Rows are points. Each copy is the shape, with its points in the same order, stretched, turned, moved and blurred by noise. Say if it was mirrored as well.

Shape:
[[ 29  16   5]
 [-22   4   2]
 [ 31  18  32]
 [ 38  22 -16]
 [ 18 -36 -10]
 [-92 -15  -3]
 [ 16  34  15]
 [-42  10 -12]]
Copy 1 (8 x 3):
[[ 30  -3  22]
 [-12  16  -6]
 [ 15  -8  46]
 [ 51   0   8]
 [ -7 -43 -12]
 [-68  43 -46]
 [ 25  20  30]
 [-12  39 -25]]
Copy 1 is: only turned
Copy 2, 8 rows:
[[ 37  22 -23]
 [ -3   6 -16]
 [ 44   2 -20]
 [ 36  35 -28]
 [ 14  34  35]
 [-58  -9   1]
 [ 30   6 -41]
 [-19   8 -28]]
Copy 2 is: mirrored

Shape:
[[ 15   6  20  13]
 [ 50  15  12  17]
 [-66  22 -21  21]
 [ 47  13  29  27]
 [ 28 -55   0  20]
 [-16 -15   1 -44]
 [-14  15 -19  24]
 [ 51   3  -3  22]
 [ 50 -23   9 -36]]
Copy 1:
[[  7  28  13  17]
 [ 22  48 -10   5]
 [-65   8  30  -2]
 [ 23  55   3  19]
 [  7   5 -45  39]
 [ 12 -43  19  -6]
 [-31  26   3   0]
 [ 17  45 -28   4]
 [ 52 -15 -17   0]]
Copy 1 is: only turned
Copy 2:
[[ 10  24  26  16]
 [ 10  24  12  44]
 [-44  37   1 -47]
 [ 19  34  29  46]
 [ 66  32  -8   4]
 [ -2 -21   8 -22]
 [-17  33  -7 -12]
 [ 16  26  -1  41]
 [ 28 -21   1  28]]
Copy 2 is: mirrored
Copy 3 (9 x 4):
[[ 37   0   6  -5]
 [ 61  -3 -21  16]
 [-49  22 -15 -23]
 [ 76 -12 -18   1]
 [ 14 -54  29  37]
 [-21  29  63  13]
 [ -8   1 -26   4]
 [ 47 -16 -26  33]
 [ 38   3  49  48]]
Copy 3 is: mirrored
Copy 4 (9 x 4):
[[ 12   4  17 -28]
 [ 26  -5   8 -56]
 [  7  31 -15  43]
 [ 31  -1  24 -50]
 [ 12 -55  14 -15]
 [-42   0  -1 -23]
 [ 19   6  -9   4]
 [ 30 -15  -5 -47]
 [-26 -29   5 -75]]
Copy 4 is: only turned

Shape (14 x 8):
[[  0  11 -20  21   4 -11  16 -46]
 [-14 -16 -32   3 -16  -1   0  17]
 [ -6  11 -17  -9  15   4   8   2]
 [  1  10 -29 -14  -5   4   1 -10]
 [ 22  -5 108 -74 -20  10   9  15]
 [  1  15 -23  20   4 -60   9 -14]
 [  3 -12 -31  11   2 -40  16   0]
 [ 30 -25  27  -8  38 -12  18   4]
 [  0  10  27  10  15   3   6  18]
 [  7  11 -23  -5  -1  12  17  10]
 [  3  15   9  17 -13  -7  15 -28]
 [ 21  -3  20 -22 -16  -6 -64 -18]
 [ 36   8 -25   4 -20  13  -8  11]
 [  1  -6  10  17 -11  11   9 -32]]
Copy 1, 14 rows:
[[-39 -22 -24  -8  18 -32  34  12]
 [  8   1 -15 -21 -19 -12 -11  23]
 [  4   1  10 -13  19 -28  -6  11]
 [-10   2  -4 -29   3 -15  -1   3]
 [ 43  32  93  64 -28  70  -4 -64]
 [-22 -24 -29  -6 -11 -70   4 -13]
 [ -6 -21 -15 -18 -10 -46   0   6]
 [ 30 -39  27  16  33 -11   6 -22]
 [ 28  13  12  27  18 -28   7 -11]
 [  8   9  14 -22   8 -24  13   8]
 [-19   3 -18   9  -3 -15  39  -5]
 [  4   3 -21 -20  -7  36 -27 -71]
 [ 22   6  -7 -48   1 -11  28 -22]
 [-12 -10 -17   2   9  11  32   6]]
Copy 1 is: only turned
Copy 2, 14 rows:
[[  11   29   10   28   34  -48   19  -20]
 [ -13    1  -20   -4    3   -9    6   16]
 [  -5   11   12   -7   14   -1    2  -13]
 [  -4   20   -8   -9   13  -24   -7  -13]
 [  13  -60   37   17 -121   -4  -75   13]
 [ -39   18   29   42   34  -40   22   12]
 [ -32   17   15   19   11  -34   32   13]
 [  13   -1   64    4  -34  -14   30   20]
 [  13   -5   35   24   -8   19    0   22]
 [  -6   25    2   -3   -6   -2   -4   -3]
 [  10   12    9   45    2  -26   -5   -1]
 [  34  -21    3    0    6  -43  -49   41]
 [  12   34   -9    0  -11  -16  -17   38]
 [  32    4    4   30   -3  -32    3    2]]
Copy 2 is: only turned
Copy 3, 14 rows:
[[-18  -1 -26  -8 -10   8 -41  17]
 [-19  24  -6  23 -10  -4  16 -28]
 [-16  30  13   6  -3  11 -18   2]
 [ -6  31  -8  21  -4   2 -17   4]
 [107  39  39 -13  20  43  40  86]
 [-24 -14   0 -20 -13 -35 -17  12]
 [-30   0  -8  -8   9 -24   1  -7]
 [ 13  16  34 -37  30   3  -6  -1]
 [ 12   7  41  -2 -16  20  -6   7]
 [-12  22   3  30   6  14 -15  -4]
 [ 15 -11 -14   3 -20  10 -21  22]
 [ 66  55  -5 -17 -23 -38  -8  24]
 [ 18  24  -6  39   5 -21 -18 -15]
 [ 19   4 -22 -10 -19  26 -13  12]]
Copy 3 is: mirrored

Shape:
[[ -6   0   3   4  12  13   2 -20   2]
 [ -9 -26 -28 -31  28 -26 -24  66 -41]
 [ 11  -4 -13  18  27 -77  20 -59 -20]
 [-33  19   6 -43  -5 -46 -26  18 -24]
 [-10 -16   2   1 -23  26  14 -34   6]
 [ -8  13 -21  37   9  45  47  -8  30]
 [  4  24 -21  31  16  30  -4 -44  30]
 [ -4  -8 -42  39   2  33  -3 -28 -18]
 [ 41  31  25  22  -9  51 -17 -30  -5]
 [ 13 -35  23  -7  12  10   2 -26  13]
 [-34  17   6   8   7 -26  19  18 -41]
 [ 22  27   4 -51   7 -32  19 -56 -31]
 [-55   2 -12 -19  60 -42  -5  11 -62]]
Copy 1, 13 rows:
[[ 23  23  -7   0  -6 -10  17   8   9]
 [-55  38 -26 -24  33   6  22  51  -4]
 [ 66 -23 -54  12 -36 -28 -18  52 -27]
 [-15 -20  -5 -62   4 -17   0  12 -12]
 [ 33  19 -16  -7 -28  25  10 -13  23]
 [  1   9 -32  37 -16  -3  35 -20  62]
 [ 49  11 -17  16   7 -33  21 -30  22]
 [ 28  54 -38  21   0  17  13 -22   3]
 [ 18  36  66   8   9 -28 -10 -23   9]
 [ 39  24  10   3  -7   4  12  45  18]
 [-27  17 -27 -31 -49 -17   0  11  12]
 [ 44 -40  18  -3 -18 -43  26  34 -55]
 [  8  41 -45 -41 -28 -42  18  52 -22]]
Copy 1 is: mirrored
Copy 2:
[[ 15   4  -5  19  -8   1  22  19  11]
 [-23  16  71 -12 -12 -23 -47  24 -40]
 [-20  10  -6 -36 -23 -61  22 -52  17]
 [-10  25  59 -28 -11  34 -18 -26 -19]
 [ 11 -35 -17  10  -7  19  20  35  32]
 [-10  12 -55  57  43  -3  27  47  23]
 [ 21  32 -60  14  12  12  39  31  18]
 [ 13 -22 -53  -1  16   2  14  38 -11]
 [ 80 -16 -12  10  24  26  18  23  33]
 [ 19  -9  14  14 -43 -23   8  44  44]
 [-17   0  26  25  13   9 -11 -30 -29]
 [ 26  -7  51 -47   4 -20  80 -32  26]
 [-20  38  48   4 -29 -26  21 -24 -75]]
Copy 2 is: mirrored
